Each row of a before or after table is a point. One or more steps were done to the points. Then noise was added and the rows were shuffled. The steps act on columns, c1 being the first. What was done? A step turns or swaps two columns, mirrors them in a line or flattens them onto one, adds a multiple of one to another, or multiplies or shifts one. Angles are multiples of 10 degrees, from the lower column toward the higher: turns from -170 to 170, lines from 10 to 170 but not 90. Use the fewest steps. Two steps may share a column if one is a turn and the other turns, adds or multiplies; they go together, in the order done. Otherwise the lowest column goes first.

Before, 8 rows:
[[ -6  51]
 [-12 -24]
 [ -6 -15]
 [-10   4]
 [-25  28]
 [-24  12]
 [ -8  29]
 [-75 -29]]
After, 8 rows:
[[ -6  37]
 [-12  -8]
 [-76  12]
 [  9  33]
 [ -6   8]
 [-25 -17]
 [-14  18]
 [ 20  47]]
Steps: turn c1 and c2 by -30 degrees

Before (14 x 3):
[[-36   4   8]
 [-13 -20  62]
 [ -8  24 -19]
 [-20 -73 -18]
 [-10  26 -11]
 [  4  15  -7]
 [-19  -5  45]
 [-26 -59 -15]
 [ -9 -30  43]
 [-21 -35 -12]
 [  5  42 -15]
 [-18  36 -11]
 [-11  -9  62]
 [ -9  34 -15]]
After:
[[ 44  46  27]
 [ 36 -19   6]
 [ 25   2 -33]
 [  0 -36  15]
 [ -5 -29   6]
 [-11 -30  16]
 [ 39  22  27]
 [ -2 -35  15]
 [ 33  41   5]
 [ 36  23 -67]
 [-21 -34  24]
 [-11 -12   9]
 [ 37  38  34]
 [ 34   8 -52]]
Steps: turn c2 and c3 by 50 degrees; turn c1 and c2 by 150 degrees

Before:
[[ 77 -18  -1  14  19 -28]
 [-32  10  -2   1  69  36]
 [-10  -2 -38 -14  14  84]
 [-34   2 -26 -30  19  30]
 [-27 -18 -39  23  32  38]
 [ 52  13  20  -1  25 -39]
 [ 20 -39  16  -3  15  23]
 [ 13  11  42  26 -15 -41]
 [-27 -21 -23 -11  26  18]
 [-28 -15   0 -10  18  12]]
After (10 x 6):
[[ 13   4  54   7 -24 -66]
 [-21   2 -48 -10  -2  43]
 [ 23 -10  25  -9  13 -36]
 [-65  -8 -18  39  30   5]
 [ 48   1  32   6   0 -35]
 [ 29  -6   1  -9   8 -23]
 [ 26   7  -2 -22  16 -78]
 [  3  -2  44 -33  14 -49]
 [ -8 -13 -14  15 -15 -17]
 [-42   8 -42  36  26   2]]
Steps: turn c1 and c4 by 140 degrees; multiply c2 by 0.4; turn c5 and c6 by -130 degrees; turn c3 and c5 by -150 degrees

Before (12 x 8):
[[ 10  19   1 -12 -26  14  -3 -23]
 [-10  17   0  34 -14  15 -14   4]
 [ 24 -15 -16  15   8 -34   6 -17]
 [ -9 -12 -12  11   7  13 -28 -11]
 [ 15   1  40  37 -24  14 -17 -54]
 [-15   3  -3 -18  46 -39   3  -9]
 [ -1  15  -8   1  15   5  15  -7]
 [-21  -3  -8   3 -34   7   6 -47]
 [ 21  14  23 -13 -26 -37  -9 -13]
 [-15 -10   7 121 -16  14 -22   2]
 [ 24  17  55 -12   0  17   0   3]
 [-15 -14  -1 -20 -23  14  12   1]]
After:
[[-11  13 -18   0   1   2 -17  -7]
 [-25 -19  18 122  -2  -2  13   2]
 [-20 -25 -15  11  -9   2  20 -10]
 [ 16  -5  29 -14  50   0 -16   4]
 [ 13   8 -16  16 -10   0  14 -16]
 [-31   7  26   3 -23  -1   1 -45]
 [ 11  -9  31 -11   7  -1 -14 -12]
 [-26   0 -43 -15  20  -2  -2  -9]
 [-25  14  20 -22 -13   0  12   2]
 [ -2  -5  22 -13 -12  -1 -17 -23]
 [  4 -15  41  36  24   1   2 -53]
 [-18 -17  11  34  -9   1 -16   5]]
Steps: shift c1 by -10; turn c2 and c7 by -100 degrees; turn c3 and c5 by 60 degrees; multiply c6 by 0
